Every row gives one point. A path goes straight from each point to the next, and from the last back to the first. The post is the endless flat space through its rows: a point in 2 columns, a line in 3, a plane in 4, and so on, so that a path can go around it. Count how often the path circles the post. Going back the other way cancels.

Post (2 x 3):
[[-16  30   3]
 [ 40 -19   0]]
Path (24 x 3):
[[ 32  13  -1]
 [ 48   3  18]
 [  1 -32  35]
 [ 20 -61 -25]
 [ 79 -40 -48]
 [ 37  62  14]
 [ 44  -8  33]
 [ 71  -6  12]
 [ 23  -4 -43]
 [ -2  -8 -42]
 [ 57  17 -17]
 [ 52 -20  19]
 [ -7   5  21]
 [ 27 -46 -31]
 [ 45  21 -44]
 [ 30   9  11]
 [ -7   4  30]
 [-39  27   0]
 [ -7 -28  29]
 [-46  40  19]
 [-57  22 -31]
 [-29  -4  -9]
 [-24  -3   2]
 [-13  25 -43]]
Times around: 3

Post (7 x 8):
[[ -1  25 -27  53 -28  -6   1  10]
 [-37   0  22 -18  21  -4 -17 -19]
 [ 34  24   8  -3   1  64  -8 -31]
 [ 12   8 -12  24 -23 -20  -8 -30]
 [-39   2  -8 -19   1   5  -5 -17]
 [-11 -34  27 -49  10 -14 -23  -4]
 [ 33  20  40   6 -30  33   9 -21]]
Path (24 x 8):
[[-11  29   3  16 -19   2 -33 -10]
 [-41  41 -49  48 -37 -95   2 -62]
 [ 10  11  33 -15  14  33   1  -1]
 [-67  25  -1  44   4   5  12 -11]
 [  7  11  43  25 -15   7 -25 -16]
 [-13  54  58  -6  29  51 -32   0]
 [ 69 -21  60 -57   4  40 -15 -10]
 [  5 -31 -18  -2 -14 -21   6 -43]
 [-19 -27  11 -35 -11  -4 -11 -28]
 [ 15  55   2  41 -34  28 -11 -28]
 [ 28  30 -49   4 -35  16  -1 -14]
 [ 54 -47  58 -75  -9   7  -1 -22]
 [-80 -17 -22 -21  -1 -18   6 -61]
 [  5  22 -17  32 -46  33   1  -8]
 [-23  32 -12  40   2 -13 -22  20]
 [-10 -26  17 -60  10  -1 -13 -10]
 [-12  -7  28   0  19   3  -6  -8]
 [ 17 -55  42 -67 -19  13  -6 -20]
 [-48  12  10  -8 -26  -5   5 -15]
 [-61  54 -13  11   9 -17 -13 -23]
 [ 49  31  -1  28 -54 -16  -8 -19]
 [ 91 -24  25 -67 -33  40  -5  26]
 [  2   0 -13 -15  11  46   6 -12]
 [ 12 -20   1  15  -3  17 -12 -12]]
Times around: 5

Post (13 x 14):
[[-25   1 -19 -18 -16 -21  27  -9  63  31 -15  24  27  12]
 [ -7  -1  21  23  39  32 -14  -6 -16 -37  52  -7  41 -22]
 [-16 -36 -14  -4   4   6   9   6  10  32 -10  21  10 -25]
 [-22  -6  17 -14  -8  32  -1  -7  -9  63 -36   1  42  36]
 [  1  -6  -2   2 -14   1  18   8 -26  22 -26 -11  17  20]
 [  4 -11   5 -34  12  32   2  25  48   4  -5 -11  27  24]
 [ -7   1  95  77 -22 -31 -51  43 -22  11 -43   8 -22  19]
 [ 37  -3 -31 -19   9 -16  -9 -21  40   6 -13  16 -10  -8]
 [  0   4 -28   2 -18  -5 -17  -6  18  22  -1 -30 -17  11]
 [ -7  21 -13  -9   7  47   2  14 -18 -34  57  34   5 -28]
 [-21   1  32  81   1  -9 -52  44 -32 -12 -45  10  18  19]
 [-22 -34 -17  27 -15  31  -8   3 -18 -35  18  40  -2 -10]
 [-11  -5 -21 -51 -31  17 -16  -6  -4   7   3 -19  30 -28]]
Path (29 x 14):
[[ 12  12 -58  33 -35  16  16 -18 -60 -48  53  43  -7  21]
 [-16 -10  14  -4  10  23 -30  54  11  24 -14  -2   7  17]
 [-58 -40 -43 -47   8  56 -20 -42  20  51   8  27  42 -10]
 [-27  69  18 -25 -18  -5  44   4   5  10  -2  25  15 -12]
 [  1 -22  -6  -8 -16   7  -2 -10  19  28 -29  43   4 -30]
 [ 51 -30   3  20 -23  -8  -8  26 -46 -17 -17 -32  -4  -4]
 [ 10   6   0  24  10 -11 -39  13  21  -6   9  19  -8  23]
 [-49  12 -25  -7 -42  27  -4 -35 -24 -26  41  69   3  -7]
 [  3 -54 -27 -22  -2  -3  -5   0  17   5 -22 -11 -15 -42]
 [ 26 -52 -79   1 -45   5  -9 -11 -11   3 -79 -36   5  -7]
 [-44  -8 -32  37 -53  42 -45  34   2 -23  -8  16  35 -12]
 [ 37 -32  -7  40  49 -34  -7   1 -28 -13   8  -9  26 -10]
 [ -8  20 -16   8 -36  56 -64  17 -78 -16  -2  37 -25  24]
 [-26   8  33  24  19 -23   0  33   2  -7   9 -10  10 -19]
 [-30 -45   5 -38 -78  29 -23  31  65 -24 -16  68 -33 -34]
 [ 38  27 -12 -33 -44 -14 -25 -33  28  59 -55 -44  11   5]
 [ -5 -39 -35  48  18  32 -38  37  18 -82  29 -56  61  26]
 [-49 -46  -5 -30 -20   6 -48 -27  65  31  -7  21  39  24]
 [-16 -14 -11  84   3 -38  -2 -30 -34  -9  16 -19 -46  35]
 [-37  18   3  31   1  35  35  51 -22 -23   0 -35  31  21]
 [ -5  15 -52  -5 -22  36 -28  10  17  30 -41  18  13 -22]
 [-28  26  55   4  11  66  16  40   9  21  78  44   6 -21]
 [ 20  26  27  19  26 -40  -5 -12  26  11  20  -7   2  33]
 [ 41 -12   2  -8  -2 -20 -24  -5 -19 -15 -10 -14 -20  -9]
 [ -5  -9  -4  25   3   5 -72  17 -14   1 -11 -35  40  43]
 [ 22  53 -15   2 -69 -35 -44   6  30  18 -10 -10 -51  -2]
 [ -2 -40   6  -2 -18  40 -15  44 -14  23 -30 -19  12 -62]
 [  4   8 -59  65  28  40  -6 -31   3 -24   8 -19  -1  28]
 [-19 -38  52  32 -19  26 -51   4  -2  18  -3 -49   8  14]]
Times around: 4

Post (17 x 18):
[[ 21  42  17  78 -22   3  51  16   4 -10  62   0 -44  12   1  -5  17  50]
 [ 14  -9  -1  26 -37 -20  30  -8 -17  17  39 -27 -28  19  23  47  36  38]
 [ -9  18   7 -24  53   4  -9  -5  -9 -38  11  21   4  -3 -34  11  34 -54]
 [-25  51   4 -21  40 -10  18 -25  -7 -18   3  -4  19  -7  -1  53 -13 -23]
 [-66  -7  29  10 -36  -6  18  46  81  -4 -24  17  22 -12  -3 -41   5  -7]
 [ -5   7   7  13  21 -11 -18  41  50  37   2  16  17  27  -5 -28  -3   3]
 [-15  -9  29 -28  41  -3 -18 -21 -32 -48 -10  -3  14  27 -16  20  -4 -23]
 [-13  16   3  -9 -13 -43 -32   3 -34 -28  -8 -11  37 -10 -48  30 -16 -25]
 [-12  23  20  -3  26  12  -5 -12 -40 -20 -40  35  33 -27 -12   8  -5 -69]
 [-30  23   8 -58  31  -4  -4  11 -40 -20   1 -24  15  -7 -15 -22 -16 -42]
 [-27  20  14  -8  30   4 -12 -20 -41   8   1   6 -29  -8 -39  42 -19 -18]
 [-25  -3 -10  -1  10  13   8  62  21  -6 -56  27  15  22 -37  -7  41  17]
 [ 21   5 -26  42  -1   0  31 -26  12   4  30   3 -22 -37   2 -29  19  68]
 [-16  -5 -23 -45  18 -20   7 -24 -20 -26 -31  44 -17  17 -27   6 -44 -42]
 [-44  26  -8 -14 -54  21 -46  30  67   1 -50  14  11  38   0 -28  10   3]
 [  0  11 -15  91 -29 -12  39 -26   9  -6  29 -59 -69  25   3  12  19  13]
 [ 69   0  15  53 -26  19  43  14  21 -10  16 -14 -67 -28  11  21  -1  20]]
Path (27 x 18):
[[-33  -9 -19 -28  13  11  30  13 -16 -23 -28  17 -17  45 -24  34   0  38]
 [ 15  -1  14  24 -17  15 -22  -9  52  -9 -32  -9 -52  51 -31  45 -18 -41]
 [-18 -65   5 -15 -66 -69   1 -17 -51  13 -10 -12 -13  23 -32  38   4  -1]
 [ -5  24  68 -31   4   0  49   3 -53 -43  43 -57 -13  12  28  24  30 -11]
 [ -9  57  30  48 -15  20  24  12  29 -64 -37  37  28 -40  14   0  41   5]
 [-24 -16 -23 -68   8  29 -52 -15 -10 -31 -68  40  10 -60  -8   9 -18 -55]
 [-32  37  -8   9  62  27  23  -7   8   3  25 -28  40 -18  29  61  67  47]
 [-55  40   8 -28 -22  10 -21 -20  -7   0 -34  -2  44  46  -9  24 -42 -46]
 [-15 -41  12  -3 -38  -1  -4 -65 -12  14 -20 -39 -44  -6  -2 -34 -13 -14]
 [  2  32 -17 -14 -66 -21   5  57  56  30 -56  59  -1 -20  30 -94 -27  13]
 [-32  32  68   4  34   6 -25  34  25 -32  -3  -9 -30  35   5 -33  26 -66]
 [-36 -14  41 -28   2 -16 -13  35  37 -39 -17  -2  17 -18 -22 -24  26 -39]
 [-25  37  -3 -45  89  -5   2  36 -24 -25  47 -32 -14   1 -36 -13  26   4]
 [-36 -42 -41  31 -29 -50 -14 -35  19 -14  -3  -1 -21 -36 -35 -18 -47   0]
 [-29 -41  32  24   8 -52 -14  38  35  -5  35 -18 -47  46 -21  26 -33  -6]
 [ -1  13 -23 -25 -20  -6  22  11  27 -95 -28  12   8 -33 -18  17 -52 -33]
 [ -4  21   8  60 -70   5   4 -16  25   3 -10  30  24 -39 -12  71 -13  -5]
 [ 15  18  23 -11 -76  31  19  34 -35  -8 -49 -31  -2   0 -31  36  26 -34]
 [ 17  16  28  -8 -11  18  28 -40 -36 -28 -18  19 -41   8  24  73  10  -2]
 [-54   7  11 -36 -16 -82   9 -21 -57  -9  33  20  18  13   4  -7 -26  10]
 [-34  -5  13 -14 -24 -14   5  11  64  32 -13   9 -44   6  68 -33 -66  20]
 [-25  32 -60  24  41 -33  -3  -4  12 -37  25  21  21  19 -26  14   4  40]
 [-24  49  14  34   6 -49 -37  48  41 -19  43 -25  26   0 -80 -25 -62 -53]
 [-39  23  37  42 -16 -19 -10 -25 -11  89  36   3  16  14 -16 -34 -39  39]
 [-54   6  19  41  77 -60  29 -43 -34  20  28 -14  12 -11 -41 -53  -2 -25]
 [-29  -2  -1 -25  -5 -22 -47 -28 -20  23  16  40 -32  14  -7 -22 -61  52]
 [-63 -19  14   9  95   1 -15 -16  23 -44 -33 -16 -12  25 -33   0 -10 -84]]
Times around: 4
